Every row gives one point. Each table stands for the endless flat space through its points: a line for two points, a plane for three, and so on. Write the one point that lies in both, or say that there is none.
In the rows, zero is written as 128.

First (2 x 4)
[[162 159 143 127]
 [153 165 158  97]]
Second (2 x 4)
[[173 183 145  97]
 [165 176 145  98]]
They share: no point

First (2 x 6)
[[138 133 149 135 109 136]
 [120 142 125 132 109 112]]
Second (2 x 6)
[[126 139 126 137 103 124]
 [126 139 140 129 115 116]]
They share: [126 139 133 133 109 120]

First (3 x 9)
[[116  88  62 125 137  78  95 136  99]
 [140 133 110 164  98 114  89 124  81]
 [111  78  52 116 141  76 100 133 102]]
Second (2 x 9)
[[ 93 124 104 122  90 119 103 145  81]
 [143 104  69 157 130  69  83 140 106]]
They share: no point

First (3 x 11)
[[ 96  82 126 149 146 102 141 104 113 137 100]
 [ 93  72 126 128 144  73 114  98 120 135 116]
 [ 79 132  86 142 116  95 132 110  86 123 108]]
Second (3 x 11)
[[ 87  96 119 154 139  94 137 101 104 138 100]
 [ 81 117 135 149 138  76 141 125  81 117  83]
 [ 84  79 127 164 146  85 129  83 115 155 104]]
They share: [ 90 102 111 149 135 103 141 107 102 132 101]

First (3 x 12)
[[ 61  92  94 156 135 120 123 117  87 122 109 179]
 [ 92 112 127 158 175 170 152 131 111  84 131 131]
 [ 69  92  78 152 115 120 135  99  99 138  95 175]]
Second (2 x 12)
[[ 85  95 100 149 133 157 153  98 114 121 111 147]
 [100 122  79 158 133 136 162 110 123 118  90 141]]
They share: [ 90 104  93 152 133 150 156 102 117 120 104 145]

First (2 x 18)
[[137 135  84  90 154 127 146 151 125 134 150 132 151 179 110 158 106 156]
 [127 121  92 100 158 133 152 151 125 120 132 138 149 161 100 142 126 162]]
Second (3 x 18)
[[133 126 102  80 151 139 175 155  92 109 126 129 144 152  99 109 140 166]
 [103 102  84 104 163 124 148 146 119 121 105 156 141 134  90 139 137 166]
 [157 130 102 120 167 147 159 139 132 121 166 125 136 188  91 121 136 162]]
They share: no point

First (4 x 20)
[[154 132 140 165 153 140 100  92 160  71 151 122 146 122  99 148 146  94
  114 134]
 [155 143 135 134 133 142  92  90 168  96 150 116 163 121  82 147 156  99
  133 136]
 [160 110 139 200 177 122 101  97 162  44 169 123 140 129 101 158 135  79
   87 124]
 [131 194 183  95 127 220  86  66 111 108  84 143 160  73 121 144 186 159
  181 187]]
Second (3 x 20)
[[152 133 123 162 145 137  71 104 145 109 145  99 121 110  74 118 151  86
  133 153]
 [140 133 133 142 129 147  85  88 165  93 153 107 153 110  90 136 157  94
  119 133]
 [161 151 144 144 148 149  95  92 151  91 136 126 151 119  89 148 154 107
  142 150]]
They share: [152 145 142 140 139 150  94  88 159  89 143 121 157 116  92 147 156 104
 132 141]

First (4 x 24)
[[129 140 144 159 143 134  53 136  55 110 116  94 132 162 134  75  83 104
   94  97  76 114  71 135]
 [ 86 161 124 174 144 110 105 169  89 176 119 110 180 161 167 130 118 136
  102 131  82  69  88  96]
 [124 159 145 183 162 138 104 167 113 157 141 152 169 194 165 129  83 152
  127 134 112 102  77 135]
 [ 95 146 127 178 149 122  82 162  63 165 118  88 175 157 160 116 118 128
   93 126  66  73  74 100]]
Second (4 x 24)
[[110 152 131 164 144 105  88 159  91 146 101 123 149 172 148 106  94 122
  102 117 108  97  73 119]
 [129 168 164 115  90 120 109 121 118 116 152 125 110 153 110  53  58  77
   87  85  30 103 140 160]
 [ 80 152 123 168 162 103 112 173  51 140  95 137 165 178 148 126 110 106
  132 115  96 117  71 125]
 [103 133 137 153 135  87 127 170  88 164  95 139 143 182 117  96  91  86
   99 122  63  97  72 147]]
They share: [111 162 137 154 135 114  88 148  91 131 116 122 143 165 146  98  88 116
 105 106  96 103  92 124]

First (4 x 24)
[[118  84 123  90 119 137 145  87 102 153 122 176  90 134 158 119 156 127
  108 132 119 130 131 147]
 [ 97  76 126  98 133 151 149  88  91 155 100 145  92 152 168 117 158 119
   89 137 127 149 149 143]
 [126 102 124  88 121 133 151  85  95 165 130 172  83 134 160 110 152 139
  111 118 108 119 139 161]
 [116  76 101  66 131 109 145  65 116 149 110 178  74  98 138 159 184 127
  114 166 107 156 119 147]]
Second (2 x 24)
[[120 119 130  88 125 157 179 107 112 145 113 154  92 140 194 100 172 107
  107 134 120 156 114 129]
 [116  83 126  96 121 137 139  83  88 165 125 170  88 144 154 112 144 139
  103 118 116 116 150 161]]
They share: [117  92 127  94 122 142 149  89  94 160 122 166  89 143 164 109 151 131
 104 122 117 126 141 153]

First (3 x 24)
[[122 148 121 141  88 151  97  78 149  87 166  91 161 152 176  94 133 167
  126 169 110  88  95 115]
 [176 123  94 117 130 187 107  68 116 127 131 130 162 160 125 130 125 124
  159 144 144 135 123 107]
 [169 113  90 109 129 184 102  78 110 132 131 133 154 151 128 122 124 128
  160 139 152 129 129 101]]
Second (4 x 24)
[[123 130  89  93  81 181  92  95 130 143 156  94 155 123 162  79 147 139
  120 157 173 100 122 103]
 [126 130 102 106  97 186 106 118 152 145 167  72 157 142 157  75 142 138
  126 179 169  75 107  81]
 [113 142  81  80  61 187  88  92 134 154 161  84 162 111 170  68 160 134
  103 159 189 103 122 111]
 [138 100 104 114  93 184  98  68 100 131 129 118 131 126 141 109 132 136
  138 151 143 121 149 109]]
They share: [139 111  96 109 111 166  92  94 116 122 145 121 144 137 152  98 126 150
 148 143 148 103 125  97]

First (3 x 24)
[[163 152 126 127 146 124 141  68 152  96 146 118 125 126 103 145 152 168
   90 188 104  85 118 127]
 [178 134 121  95 109 110 137 101 137  88 122 140  99 147 125 142 146 145
   88 159 105  99 122  99]
 [170 143 126 105 118 118 139  91 144  92 131 136 108 140 120 144 151 154
   92 168 107  96 123 108]]
Second (4 x 24)
[[152 156 154  93 104 125 160  99 131 102 105 153 100 134 124 160 172 154
   88 155  92  88 152 105]
 [188 146 160  52  63 101 171  94 135  57 137 110 115 128 139 174 148 149
   63 148  90  77 166 116]
 [134 152 100 136 111 136 112 112 182 123 116 142 124 127 145 142 181 177
  123 136 118  89 102  84]
 [170 150 150  77  84 114 159  97 140  80 126 129 111 131 134 164 159 154
   80 151  96  84 152 109]]
They share: [161 152 136 103 108 128 141  94 150  96 134 146 109 140 127 147 160 158
 102 166 114 101 130 107]

First (2 x 24)
[[142 114 108 107  94 131 119  82 128 168 117  89  89 117 146 137 128 123
  117 117 147 160 142 131]
 [182 109  88  77 139 116 159 127 123 133  92 104 119  97 126  97 153 158
  152  67 157 120 132 181]]
Second (4 x 24)
[[193 147  40  95 137 140 120 125  82 147 106  83  72  65 179 119 156 143
  118  85 160 170 150 149]
 [191 143  50 102 128 140 129 124  88 152 106  88  81  74 172 109 154 141
  127  82 150 164 152 159]
 [127  89 168  88  94 122 141  68 162 176 128  96 113 130  88 149 134 139
  149  94 146 114 130 129]
 [194 151  49  95 136 146 120 121  81 157 116  80  68  58 171 127 162 146
  125  76 157 165 153 142]]
They share: [158 112 100  95 112 125 135 100 126 154 107  95 101 109 138 121 138 137
 131  97 151 144 138 151]

First (3 x 24)
[[124 109 143 140 169 114 132 173 109 137 136 121 121 136 159 116 111  87
  112 108  97 117 100 110]
 [154  91 139 140 163 148 127 153 139 106 136 118 168 118 195 152 109 132
  157 153 105 105 100 148]
 [136  97 136 140 172 118 130 174 115 136 130 115 138 127 174 125 115 102
  127 123  99 114 103 124]]
Second (4 x 24)
[[134  80 150 105 165 145 106 160 200 121 142 141 140 174 130 107  55  25
  147 110  88 165 130 133]
 [128 100 143 110 176 143 140 150 151 114 151 142 130 142 172 122  98  75
  125 144  84 122  96 149]
 [156  54 143 142 165 136  91 163 157 125 105 109 167 167 174 139  59  73
  181 120  86 117  99  91]
 [128 156 154 147 137 125 140 134 108  93 184 129 104 122 160 121 139 117
   87 114 104 115  76 129]]
They share: no point

First (5 x 24)
[[144  98 196  62 123 169 101 109 170  57 187 126 108  98 156 164 136 122
  128 126  82 122 112 171]
 [144  97 152  66 150 140 106 141 113 112 160 133 109 125 183 124  80  78
  138 152 101 123 123 207]
 [105  64 168  98 152 143  74 133 195  48 180  94  74 135 163 178  85 127
   87 140  71  74 128 189]
 [109  99 180  88 115 167 109 117 163  88 176 101  96 138 134 151 135 170
  112 134  91 117  90 136]
 [ 80 111 156 115 116 159 110 134 136 125 153  79  75 175 144 127 123 178
  105 121  94 104  94 129]]
Second (4 x 24)
[[ 82 122 173  73 121 159 129 155 147  93 138  98 103 143 130 117 112 164
  106 164  78 108  80 137]
 [116 113 138 115 135 145 134 115 158 122 152 112 122 122 149 151 124 173
   68 105 109 128  65 173]
 [ 98  66 183  69 119 156  66 148 150  84 200  78  66 192 172 125  66 108
  141 151  89  67 142 148]
 [107  80 163  75 164 143  74 134  98 117 184  39  56 187 171 152  56  97
  145 140  65  60 134 177]]
They share: no point

First (3 x 24)
[[ 96  86  95  99 156 153 121  83 161 104 135  79 149 108 158 131  79 150
  118 118 134  90 152 143]
 [110  70 113  99 144 133 101  83 169 122 137  77 145  88 166 123  71 140
  134  98 144  84 160 131]
 [102 114  89  93 158 175 139  97 147  68 125 101 165 128 142 129 107 174
   94 156 124 106 164 149]]
Second (4 x 24)
[[105  55  89 121 192 173 111 105 135 142 156  74 212  81 184 172  97 149
  116  76 137 111 156 112]
 [ 87 113  87  84 144 128 104  66 177  88 113  68 125 124 131 122 102 157
  121 146 156  78 193 156]
 [ 88 120  95  82 135 127 110  64 183  78 112  76 116 130 126 112  94 164
  117 156 149  73 186 166]
 [ 95  92  88 100 160 147 108  81 162 108 132  71 159 106 153 140 100 155
  117 119 148  89 175 141]]
They share: no point

First (4 x 24)
[[113 196 125 126 111  91 143 133 123 137 129 158 129 176 133 108 141 125
  122 175 114 146 126 134]
 [142 156 119 159 166 113 207  43  70  89 131 156 115 129  51 100 156  86
  125 108 130 139 140 207]
 [135 170 131 127 146  88 171  93 103 124 127 166 125 156  97  94 130  93
  114 158 129 145 127 164]
 [ 99 200 107 144 101 111 145 133 119 125 133 148 131 172 131 128 159 143
  134 155 110 144 136 136]]
Second (4 x 24)
[[107 170 101 187 113 103 136  99 105 121 132 181  93 138 123 110 138 102
  125 171 183 119 122 117]
 [154 135  87 138 156 128 196  95  70 114 123 132 157 179 112 169 178 112
   99 158 126 123 144 185]
 [133 171 108 118 141 118 172  79  84 130 131 156 149 156  90 130 162  86
  138 128 129 161 155 171]
 [119 140  83 139 137 109 172 129 123  67 120 127 147 186 111 152 138 150
   89 153 129 119 128 165]]
They share: no point

First (2 x 24)
[[ 98 151  79 108 134 115 117 144 160 161 152 105  96 151 139  80 112 107
  104  92 170 128 144  76]
 [ 88 159  73 108 137 105 115 142 156 160 147 113  98 148 143  76 104 107
  100  83 171 122 141  68]]
Second (3 x 24)
[[124 144 109  96 142 143 104 155 152 169 138  69  76 158 140  86 130 116
  136 110 180 142 169  94]
 [133 158 119  89 152 152 101 150 144 173 125  61  65 145 149  91 138 127
  143 113 181 152 175  96]
 [107 123  80 124 106 112 161 131 192 184 168 109  96 153 116 103 125  96
   87 137 161 155 125  77]]
They share: no point

First (2 x 24)
[[176 158 110  87  98 151 160 116 170 153 109 171 108 111 137 171 125 107
  165 154  83 117 106 145]
 [152 164 110 105 122 157 145 116 167 138 139 144  93 117 122 165 152 107
  147 127 107 111 109 166]]
Second (2 x 24)
[[151 154 117  84 148 173 151 133 176 148 144 182 119 126 126 177 125  90
  134 171 105 116  96 173]
 [155 154 113  88 139 167 148 125 172 148 139 174 111 124 125 172 133  97
  142 162 101 117 100 169]]
They share: no point
